Each row is a point. Each copy is the shape, with its points in the same order, stretched, turned, moved and blurred by noise. Is it also mirrored, or only turned?

Shape (8 x 2)
[[-0.68 -0.18]
 [-0.10 -2.16]
 [-1.66 -0.42]
 [-2.43 -0.38]
 [ 0.38  2.40]
 [ 0.28  3.83]
 [-1.52  0.42]
 [ 1.59 -1.33]]
Copy 1 (8 x 2)
[[-0.38 -0.08]
 [-2.80  0.15]
 [-0.65 -0.99]
 [-0.43 -1.78]
 [ 2.34  1.13]
 [ 4.10  1.13]
 [ 0.39 -0.76]
 [-2.12  1.86]]
Copy 1 is: mirrored
Copy 2 (8 x 2)
[[ 0.23 -0.47]
 [ 0.66 -2.66]
 [ 1.44 -0.08]
 [ 1.72  0.49]
 [-1.83  1.20]
 [-2.82  2.56]
 [ 1.05  0.65]
 [-1.06 -3.23]]
Copy 2 is: mirrored
Copy 3 (8 x 2)
[[-0.01 -0.85]
 [ 1.76 -2.96]
 [-0.80 -1.16]
 [-2.30 -1.50]
 [-0.15  2.18]
 [-0.80  4.02]
 [-0.84 -0.70]
 [ 2.54 -1.13]]
Copy 3 is: only turned
Copy 4 (8 x 2)
[[ 0.01  0.38]
 [-0.27 -1.73]
 [-1.33  0.56]
 [-2.23  1.50]
 [ 2.18  3.12]
 [ 2.33  4.63]
 [ 0.05  2.01]
 [ 1.75 -1.71]]
Copy 4 is: only turned

Shape (6 x 3)
[[-0.13 -0.01  1.19]
 [-3.31 -1.68 -3.19]
 [-0.31  1.57  1.12]
 [-2.59  2.07 -0.14]
 [ 2.31  1.33  1.36]
 [ 2.79  0.30 -0.51]]
Copy 1 (6 x 3)
[[ 0.63  1.61  1.30]
 [ 2.85 -3.42  0.02]
 [ 1.49  2.05  0.55]
 [ 3.32  0.79 -0.17]
 [-0.80  2.53  0.13]
 [-1.54  0.84 -0.22]]
Copy 1 is: mirrored
Copy 2 (6 x 3)
[[ 0.15  1.17  0.94]
 [ 2.63  1.05 -4.23]
 [-1.50  0.49  0.38]
 [-1.82  0.88 -2.54]
 [-0.74 -0.43  2.74]
 [ 0.89 -1.23  2.52]]
Copy 2 is: mirrored
